Rows are points. A path goes straight from each point to the next, and from the last back to the first. The post is the endless flat space through its rows: a point in 2 columns, a line in 3, a plane in 4, and so on, so that a path can go around it. Count how often the path circles the post. Going back the other way cancels.
(in the rows, 100 means zero)

Post (2 x 3)
|  73 |  80 |  92 |
| 125 |  89 | 114 |
Path (35 x 3)
| 102 |  83 | 147 |
| 120 |  56 | 115 |
|  77 |  54 |  52 |
| 124 |  99 |  82 |
|  72 | 108 |  77 |
| 103 |  79 |  72 |
|  93 |  50 |  80 |
|  97 |  49 | 113 |
|  89 |  83 | 144 |
|  84 | 102 | 107 |
|  94 |  99 |  88 |
| 119 |  81 |  75 |
| 141 |  48 |  91 |
|  53 |  45 |  90 |
|  89 |  91 | 128 |
|  45 |  87 |  93 |
| 114 |  98 | 105 |
| 133 |  82 |  71 |
|  73 |  61 |  80 |
|  83 |  57 |  98 |
|  95 |  83 | 150 |
|  61 | 120 | 129 |
|  83 | 114 |  98 |
| 135 |  91 |  70 |
| 123 |  69 |  91 |
|  63 |  47 |  82 |
|  73 |  77 | 145 |
|  85 |  97 | 126 |
|  83 | 123 |  92 |
|  87 |  89 |  80 |
|  93 |  60 |  75 |
|  82 |  46 |  48 |
| 103 |  91 |  62 |
| 119 | 123 | 115 |
|  62 | 101 | 110 |
Times around: 3

Post (3 x 4)
| 112 |  90 | 113 |  87 |
| 121 |  76 |  63 |  70 |
| 113 | 148 | 139 | 121 |
Path (19 x 4)
| 120 | 122 | 148 |  58 |
|  62 | 129 | 105 |  94 |
| 100 | 104 |  79 | 107 |
| 123 | 102 | 119 | 134 |
| 101 | 122 |  98 | 123 |
|  75 | 122 |  84 | 108 |
| 114 | 113 | 121 | 129 |
| 144 | 109 |  88 | 122 |
| 132 | 104 | 118 |  73 |
| 113 |  75 |  61 |  48 |
|  72 |  90 | 119 |  80 |
|  88 |  88 | 141 | 156 |
| 148 |  58 | 115 |  93 |
| 144 | 153 |  99 |  93 |
| 109 | 129 | 115 |  84 |
|  81 |  84 |  97 |  70 |
|  94 | 105 |  71 | 130 |
| 116 | 132 | 139 | 130 |
| 150 | 127 | 149 |  79 |
Times around: 3

Post (7 x 8)
|  99 |  90 | 140 | 117 |  90 |  89 | 135 | 123 |
|  80 | 102 |  94 |  76 | 107 | 120 | 136 |  56 |
|  77 |  87 | 167 | 113 | 117 | 104 | 121 |  97 |
|  88 | 124 | 127 |  36 |  95 |  69 |  64 | 111 |
|  61 | 119 | 116 | 127 | 110 | 147 | 108 | 105 |
| 102 |  55 | 113 |  65 | 119 |  82 |  45 | 122 |
| 100 |  84 |  62 | 107 |  84 |  71 |  76 |  81 |
Path (14 x 8)
|  80 | 113 |  96 |  84 | 114 |  90 |  69 |  82 |
|  96 |  94 |  67 |  39 |  98 |  79 | 116 | 104 |
|  42 |  86 | 158 | 163 | 100 |  88 |  90 | 113 |
|  59 |  74 |  90 | 121 | 100 | 135 |  71 | 116 |
|  61 |  89 |  98 |  88 | 105 | 110 | 131 | 106 |
|  90 |  81 |  80 |  77 | 131 | 107 | 108 | 118 |
| 121 | 119 |  63 |  85 | 101 |  78 | 128 |  79 |
| 117 |  73 | 131 | 157 |  93 |  83 |  60 |  99 |
|  92 |  69 | 105 | 131 |  89 | 102 |  95 |  66 |
|  74 |  35 | 178 | 137 |  92 | 106 | 157 | 109 |
|  72 |  59 |  59 | 131 |  83 |  92 | 104 | 106 |
|  86 |  89 |  87 |  50 |  72 | 103 |  86 |  69 |
| 107 | 105 | 106 | 135 |  78 | 130 |  74 | 146 |
| 107 | 131 |  91 | 114 |  83 | 130 | 114 | 133 |
Times around: 0

Post (8 x 9)
|  89 |  77 | 102 | 105 |  52 | 111 | 110 |  90 | 126 |
|  98 | 115 |  87 | 139 | 120 |  80 |  91 | 100 | 121 |
|  51 |  87 |  56 | 133 |  67 |  66 |  89 |  81 |  89 |
| 113 | 101 | 149 |  85 | 121 |  72 |  93 | 120 |  59 |
| 109 |  94 |  60 | 169 | 135 |  70 | 124 |  84 |  92 |
| 103 | 108 |  98 | 108 |  74 |  80 | 113 | 121 |  78 |
| 129 |  48 |  97 | 134 |  75 | 114 |  98 | 148 |  73 |
| 111 | 106 |  95 |  90 | 131 | 171 | 118 | 124 | 135 |
Path (24 x 9)
|  78 | 117 |  89 | 171 | 123 |  80 | 100 |  67 |  70 |
|  73 |  94 |  78 | 175 |  70 |  78 |  45 |  96 |  85 |
| 108 |  63 | 143 | 105 | 141 | 117 |  96 | 118 |  77 |
| 110 |  91 | 113 | 140 |  95 | 124 | 123 | 112 |  91 |
| 125 |  68 |  86 | 118 |  59 | 137 |  85 | 116 |  66 |
| 138 |  95 | 123 | 129 | 116 |  46 |  95 |  78 | 113 |
| 122 |  68 |  97 | 146 |  81 |  91 | 101 | 106 | 145 |
| 112 | 100 |  84 |  95 | 142 |  98 | 121 | 123 |  65 |
| 126 |  89 |  83 | 103 |  79 | 111 | 126 |  53 |  97 |
| 141 | 144 |  62 | 161 | 133 |  90 | 141 |  68 |  79 |
| 125 | 127 |  99 |  87 |  52 |  85 | 122 | 102 | 130 |
| 119 |  72 |  77 | 111 |  97 | 107 | 115 | 134 | 100 |
|  58 | 101 |  71 | 105 |  97 |  57 | 137 |  97 |  37 |
|  70 |  99 | 120 | 148 | 109 |  92 |  57 |  87 | 126 |
| 107 | 104 |  82 | 145 |  82 | 144 | 108 |  90 | 116 |
|  55 |  94 |  64 | 116 |  66 | 133 |  79 | 135 |  99 |
| 103 |  80 |  88 | 159 | 101 |  97 | 151 |  47 |  86 |
| 133 | 132 |  74 | 124 |  97 | 131 | 104 | 137 |  87 |
| 115 | 120 |  80 | 101 | 100 | 111 |  71 | 131 |  88 |
|  97 | 108 | 127 | 129 |  60 |  88 |  99 |  67 |  76 |
|  85 |  81 | 104 |  87 | 107 | 102 | 114 |  65 |  78 |
| 110 |  92 |  94 | 105 | 123 |  91 |  99 | 118 |  86 |
|  65 |  64 |  59 | 140 |  69 |  71 |  90 |  92 | 105 |
|  36 |  78 | 124 | 106 |  46 |  90 |  80 | 124 | 112 |
Times around: 2

Post (11 x 12)
|  40 |  84 |  88 | 123 | 120 | 101 | 140 |  56 |  57 | 195 |  82 |  94 |
|  95 | 104 | 100 | 120 | 111 |  68 |  97 | 116 | 113 |  69 |  89 |  90 |
|  96 |  70 | 124 |  70 |  86 |  98 | 111 | 116 | 110 |  90 | 135 | 106 |
| 124 | 110 |  67 |  97 | 122 | 129 | 137 |  86 |  91 | 101 | 104 |  79 |
|  68 |  75 |  99 |  17 | 115 |  91 |  74 | 148 | 119 |  84 | 145 | 116 |
| 100 | 123 | 125 |  92 |  99 |  88 | 110 |  92 | 101 |  87 | 132 | 130 |
|  96 | 132 |  89 | 113 |  97 | 114 |  93 | 112 |  87 |  97 |  99 |  59 |
|  83 | 120 | 117 | 128 | 102 | 104 | 131 |  44 |  99 |  79 |  73 |  91 |
| 110 | 119 | 112 | 115 |  84 | 108 | 139 |  91 |  58 |  61 | 101 | 135 |
|  99 | 125 |  67 | 117 |  84 | 117 |  90 |  93 |  98 | 100 |  84 | 102 |
|  85 | 106 |  83 | 117 |  93 |  71 |  92 |  71 |  89 |  70 | 104 |  80 |
Path (31 x 12)
|  54 | 139 | 105 |  80 | 138 |  48 | 100 | 126 |  84 |  74 | 117 | 163 |
| 103 | 132 |  77 |  63 |  94 | 179 | 141 |  99 | 112 |  79 |  42 |  80 |
| 113 |  71 |  93 |  87 | 115 |  95 | 119 | 125 |  80 |  95 |  82 |  79 |
|  94 | 112 | 107 |  98 | 128 |  84 |  54 |  99 | 133 | 127 | 119 |  56 |
| 110 | 134 | 124 | 105 | 106 | 110 | 127 |  56 |  46 |  60 | 182 | 101 |
|  72 |  82 |  40 | 119 |  77 |  75 |  98 |  84 | 124 |  60 |  92 | 116 |
|  74 |  56 |  83 |  80 |  83 |  54 |  98 |  76 | 129 |  94 | 108 | 134 |
| 148 |  95 |  97 | 106 |  98 | 107 | 142 |  90 | 118 |   7 |  77 |  75 |
|  96 |  96 |  78 | 147 |  90 |  96 | 135 | 107 |  91 | 142 |  91 | 102 |
|  75 | 124 |  47 | 109 |  72 | 124 |  91 |  50 |  73 | 108 | 110 |  74 |
| 122 | 156 | 101 |  89 | 109 |  97 | 130 |  97 | 121 |  85 |  96 | 128 |
| 113 | 123 |  87 | 104 |  99 | 117 | 117 | 109 |  84 | 123 |  80 |  40 |
| 111 |  86 |  92 |  55 |  93 | 161 |  79 |  82 | 115 |  93 | 101 |  77 |
|  54 |  60 |  59 | 111 | 120 | 120 | 114 |  72 |  63 | 165 |  97 | 111 |
|  75 | 129 | 104 | 120 | 105 |  74 |  73 | 111 | 140 |  96 | 114 |  85 |
|  91 | 112 |  44 |  78 | 156 |  86 | 130 | 104 |  93 |  95 |  94 | 113 |
|  88 | 102 | 144 |  82 |  85 |  71 | 129 |  68 |  93 |  96 | 121 |  61 |
| 115 | 113 | 123 |  89 | 132 |  87 |  99 |  84 | 135 | 130 | 115 |  82 |
|  73 |  83 | 115 | 129 | 115 |  83 |  93 | 120 |  62 |  82 |  88 | 102 |
|  93 |  51 |  75 |  99 |  77 | 132 |  99 |  84 | 150 |  64 | 103 | 137 |
|  22 |  72 |  89 |  80 | 121 |  70 | 101 | 103 |  83 | 159 | 120 |  87 |
|  97 | 132 | 106 | 102 | 126 |  52 | 120 |  91 | 110 |  59 |  98 |  65 |
| 105 | 145 | 127 |  85 | 104 |  98 |  94 |  94 | 108 |  99 | 133 |  81 |
|  95 | 108 | 150 | 124 | 101 | 111 |  88 |  83 | 131 | 129 | 103 |  54 |
|  98 |  82 |  66 | 162 | 101 |  66 | 124 |  55 |  59 | 126 | 129 | 138 |
|  46 | 143 |  91 | 146 |  69 |  91 |  65 | 117 |  79 |  98 |  94 | 108 |
|  50 |  36 |  99 |  70 |  98 |  63 | 134 |  74 | 113 |  72 |  89 | 128 |
| 132 | 126 | 147 | 150 |  84 |  52 | 118 | 104 |  97 |  62 |  83 |  86 |
|  90 | 129 |  65 |  86 | 139 | 105 | 106 |  67 |  44 | 131 |  92 |  74 |
| 105 |  96 |  64 | 111 | 117 | 129 |  80 |  74 | 117 |  97 |  80 |  65 |
|  57 | 108 | 101 | 123 |  97 | 110 |  99 |  34 | 133 | 115 | 109 | 122 |
Times around: 5

Post (13 x 14)
| 123 | 141 | 117 | 119 | 113 |  90 | 117 |  79 |  97 |  86 | 128 |  98 |  76 |  97 |
|  87 |  39 |  97 |  85 |  90 |  82 |  92 | 110 | 103 |  99 | 166 |  65 | 114 | 107 |
| 116 |  96 | 112 | 121 | 114 |  92 | 105 |  68 | 137 |  71 | 138 | 117 |  72 | 139 |
| 106 | 114 | 120 | 125 |  74 | 104 | 129 | 151 | 105 | 131 |  83 | 106 | 135 |  84 |
|  93 |  57 |  73 | 111 |  68 | 102 |  68 |  98 |  73 |  99 | 108 |  94 | 129 |  96 |
| 109 | 109 | 162 | 103 | 102 |  91 | 112 |  80 | 135 | 106 | 144 | 129 |  72 |  86 |
|  92 |  99 | 102 |  83 |  79 |  88 | 101 |  65 |  91 | 116 |  87 | 115 |  78 | 109 |
| 112 | 112 | 128 |  97 |  90 | 117 |  89 |  96 |  92 | 126 |  56 |  69 | 112 |  87 |
|  97 | 144 | 113 |  84 |  65 | 141 | 106 | 107 | 109 | 148 |  74 | 116 |  75 |  72 |
| 122 | 149 |  96 |  82 |  84 |  91 |  88 | 111 | 121 | 111 |  82 |  79 | 118 |  88 |
|  99 | 105 | 101 | 128 | 105 |  84 |  80 | 137 | 105 | 120 | 128 | 112 |  90 |  92 |
|  57 |  91 | 107 | 108 |  99 |  90 |  86 |  95 |  75 | 102 | 116 |  87 | 121 |  88 |
| 107 | 122 | 130 |  66 | 111 | 101 | 101 |  91 |  96 |  64 |  75 | 101 | 133 |  90 |
Path (27 x 14)
| 128 |  54 | 136 | 127 |  86 | 138 |  80 |  34 | 110 | 122 |  92 | 110 |  93 | 110 |
|  93 |  99 | 114 |  58 |  86 | 110 | 135 | 115 | 151 | 146 | 146 |  85 |  61 |  70 |
|  68 | 145 | 139 |  76 |  67 | 136 | 194 | 120 | 134 | 153 |  92 |  56 |  82 |  87 |
| 100 | 113 | 100 |  90 |  73 |  63 | 127 | 109 |  70 | 108 | 128 |  86 |  95 |  85 |
| 117 | 146 | 115 | 106 | 156 |   5 |  44 | 105 | 132 |  38 | 136 | 134 | 116 | 128 |
|  85 |  91 | 141 | 106 | 130 |  72 | 107 |  88 |  70 |  91 | 113 |  80 | 161 | 106 |
|  90 | 122 |  72 |  66 |  96 |  70 | 169 |  83 | 104 | 100 | 115 |  74 | 110 | 115 |
| 110 |  62 | 123 |  76 |  62 | 117 | 135 | 127 | 114 | 149 | 120 | 100 |  86 |  81 |
| 156 |  81 | 111 | 122 |  86 | 118 |  93 | 102 | 137 |  99 | 116 | 109 | 114 | 100 |
|  95 | 125 | 114 |  81 |  77 |  77 | 101 |  81 | 111 | 126 |  88 | 116 | 125 | 114 |
| 135 | 146 | 127 | 120 |  36 | 147 | 138 | 109 | 122 | 133 |  62 |  68 | 121 | 121 |
| 110 | 112 |  62 |  66 |  63 | 123 | 111 | 121 | 106 | 113 |  87 |  32 | 183 | 128 |
|  78 |  94 | 115 |  83 | 106 | 134 |  88 | 108 |  91 | 122 |  28 |  61 | 142 |  96 |
|  99 |  69 | 137 | 130 | 113 | 102 | 115 |  75 | 109 |  95 | 103 | 121 |  73 | 113 |
|  90 | 107 |  49 | 113 |  80 | 145 |  80 |  93 |  60 | 116 | 134 |  51 |  84 |  60 |
| 129 |  88 |  87 | 116 |  99 |  92 |  41 | 106 | 120 | 103 | 126 | 103 | 131 |  80 |
|  82 | 148 | 142 |  67 |  90 |  85 | 126 | 113 | 141 | 124 | 131 | 115 | 106 |  94 |
|  64 | 148 |  97 |  56 |  89 |  80 |  99 | 129 |  90 |  96 |  69 | 147 |  97 | 115 |
| 105 |  80 | 130 |  88 |  50 | 119 | 131 |  96 | 118 |  81 |  86 |  93 | 115 |  92 |
|  93 | 119 | 136 |  76 |  78 | 104 | 110 |  79 | 115 | 172 |  93 |  80 |  48 |  72 |
| 109 | 114 | 125 |  83 | 126 |  91 |  53 | 108 | 143 | 118 | 100 | 108 |  94 |  97 |
|  67 |  77 |  85 |  92 | 128 |  80 |  34 |  90 |  94 |  84 | 134 |  91 | 121 | 109 |
|  62 |  77 |  58 | 108 |  90 | 136 |  79 | 117 |  98 | 107 | 104 | 131 | 119 |  85 |
|  31 | 131 | 100 |  84 |  77 | 105 | 143 | 136 |  63 | 123 | 112 |  67 | 129 |  46 |
|  69 |  86 |  91 | 105 | 103 | 110 |  95 |  72 |  36 |  63 | 109 |  78 | 132 |  43 |
| 100 |  82 | 115 |  94 | 120 |  91 |  73 |  84 |  79 | 120 | 137 |  94 | 107 |  86 |
| 100 | 116 | 110 | 110 |  80 |  77 |  72 |  53 |  59 | 102 |  82 |  67 | 154 | 105 |
Times around: 0

Post (17 x 18)
| 103 | 119 |  92 | 129 |  63 | 101 |  91 | 133 |  95 |  79 |  85 | 141 |  90 |  83 | 122 | 132 |  81 | 108 |
| 120 | 110 | 136 | 111 |  76 |  85 |  88 | 142 | 117 | 126 |  76 | 118 | 133 |  88 | 136 |  40 |  94 |  62 |
|  95 |  72 | 125 | 115 |  89 |  93 |  95 | 101 | 121 | 115 |  69 |  91 |  61 | 108 | 133 | 120 | 127 |  91 |
| 130 |  95 | 105 |  48 | 113 | 114 |  81 | 102 | 108 | 152 |  89 | 119 | 125 |  68 |  75 |  87 | 135 |  82 |
|  79 | 134 |  94 | 110 | 117 | 103 |  92 | 149 |  44 |  94 |  88 | 128 | 136 | 132 |  89 |  87 |  88 |  85 |
| 127 | 129 | 145 | 108 | 110 |  98 |  76 | 101 |  45 | 165 |  63 | 132 |  89 |  74 |  69 | 119 | 130 | 120 |
|  97 |  99 |  67 | 119 |  62 | 132 |  84 |  80 | 107 | 114 | 106 | 150 |  58 | 134 | 104 | 122 |  69 | 131 |
| 103 |  70 | 102 | 138 | 130 |  90 |  82 | 107 | 121 |  63 | 128 | 109 |  63 | 113 | 112 | 117 | 111 | 141 |
|  84 |  69 | 111 |  87 |  78 | 111 | 131 | 121 | 119 | 116 |  68 | 112 | 101 | 100 | 115 |  99 |  73 |  99 |
|  97 |  99 | 109 |  82 | 132 | 137 |  98 |  82 |  83 |  97 |  89 | 119 |  76 | 127 | 102 |  69 |  99 | 119 |
|  85 | 136 | 122 | 110 | 103 | 107 |  88 | 102 |  88 |  88 |  98 | 108 |  80 | 132 |  89 | 124 |  79 | 115 |
| 132 | 108 | 119 | 102 | 118 |  91 | 121 |  58 | 111 | 126 | 101 |  80 |  67 | 100 | 109 | 124 | 117 | 105 |
|  80 |  74 |  95 | 118 |  95 |  94 |  54 | 121 | 112 | 127 |  64 |  85 | 134 |  76 | 121 | 113 | 107 | 122 |
| 110 |  52 | 136 | 112 |  93 |  88 |  72 |  95 |  95 |  81 |  90 |  92 |  89 | 130 | 126 | 113 |  90 | 105 |
|  79 | 103 |  66 | 115 |  86 |  76 | 109 | 105 | 129 |  48 | 100 | 129 |  81 | 144 | 112 |  56 |  72 |  88 |
|  74 | 117 | 123 | 105 | 117 |  77 |  98 |  97 |  64 |  77 | 118 |  78 | 105 |  93 |  71 |  86 | 124 |  78 |
| 130 | 121 | 122 |  88 |  65 |  81 |  76 |  92 | 127 | 120 | 118 | 161 | 101 |  83 | 125 |  93 | 127 | 135 |
Path (23 x 18)
|  59 | 132 | 141 | 101 |  85 | 123 | 114 | 163 | 120 |  82 |  76 | 150 |  76 | 105 |  80 | 130 | 103 | 164 |
|  93 | 136 |  85 |  98 |  84 | 119 | 103 | 100 | 112 | 120 |  86 | 120 |  72 | 127 | 100 | 120 |  59 | 152 |
| 133 | 148 | 126 | 104 |  59 |  88 | 115 |  98 | 115 | 158 |  92 |  97 | 100 | 143 | 153 | 115 |  72 | 107 |
| 124 |  60 | 129 |  78 |  68 | 103 |  81 |  97 | 123 |  97 |  89 | 132 |  85 |  98 | 101 |  51 | 111 |  72 |
| 102 |  99 | 112 | 141 | 129 | 110 |  50 |  52 |  64 |  60 | 112 | 123 |  74 | 130 | 103 | 104 | 109 | 118 |
|  49 |  85 |  56 |  98 | 108 |  86 |  87 | 127 | 134 | 120 |  53 |  70 | 126 |  95 |  86 |  90 |  68 |  75 |
| 102 |  68 | 181 |  62 | 112 | 102 |  53 | 120 |  77 |  88 | 101 |  41 | 172 | 100 | 137 |  89 |  59 |  68 |
|  81 |  55 | 101 | 119 | 135 |  81 | 125 |  61 | 106 |  63 |  65 | 131 |  21 |  91 | 129 | 113 | 149 | 119 |
| 117 | 109 |  36 | 112 |  30 | 120 |  86 |  65 | 167 | 121 |  78 | 130 |  94 |  81 | 144 | 102 |  73 |  72 |
| 142 | 100 | 121 | 111 |  99 | 105 |  56 |  42 |  64 | 162 | 105 | 121 |  83 | 122 | 122 |  67 | 130 | 102 |
|  71 |  79 | 100 |  70 | 116 | 111 |  98 |  67 | 107 | 101 | 102 |  78 |  82 | 132 | 111 | 113 | 110 | 138 |
| 110 |  73 |  87 |  84 | 105 | 106 | 107 | 117 |  79 |  96 |  50 | 110 |  81 | 120 |  82 |  78 | 119 |  80 |
| 109 | 108 | 107 |  96 |  66 | 157 |  66 |  58 |  94 | 121 |  91 | 123 | 118 | 106 | 130 | 109 |  80 | 134 |
|  81 | 118 | 133 | 160 | 107 | 107 |  90 | 183 |  84 | 134 |  89 | 137 | 115 |  94 | 105 | 112 |  90 |  84 |
| 194 | 115 | 153 | 143 | 112 |  96 |  46 | 143 |  68 | 141 | 117 | 145 |  75 | 105 | 120 |  98 |  99 |  70 |
|  94 |  96 |  79 | 149 | 103 |  62 |  85 | 161 |  94 | 103 |  70 | 124 | 114 |  77 |  89 |  91 | 109 | 140 |
| 116 |  93 |  62 | 115 |  83 | 107 | 119 | 100 |  91 | 125 |  70 | 147 |  90 |  74 |  65 | 110 | 136 |  90 |
|  57 |  86 |  80 | 125 | 130 | 110 |  73 |  98 | 109 | 125 |  53 | 104 |  64 | 116 |  80 | 170 | 115 | 107 |
| 116 |  89 | 103 | 137 |  60 |  80 |  58 | 130 |  96 | 107 | 104 | 134 |  77 | 103 | 145 | 101 | 130 |  58 |
| 155 |  72 |  79 | 105 |  87 |  47 | 113 |  73 | 126 |  80 | 155 | 138 |  58 | 131 | 126 |  80 | 138 | 126 |
| 120 |  90 |  95 | 157 |  75 |  52 |  92 | 103 | 107 |  78 | 112 |  95 |  91 | 106 | 123 | 105 | 125 |  85 |
|  94 |  60 |  94 |  89 |  63 |  73 | 108 |  62 | 146 |  88 | 105 |  94 | 133 |  67 | 107 |  60 | 113 | 104 |
| 142 | 121 |  92 |  98 |  52 |  36 |  96 |  68 | 137 |  87 | 131 | 128 |  97 |  49 | 111 |  49 | 159 | 102 |
Times around: 3
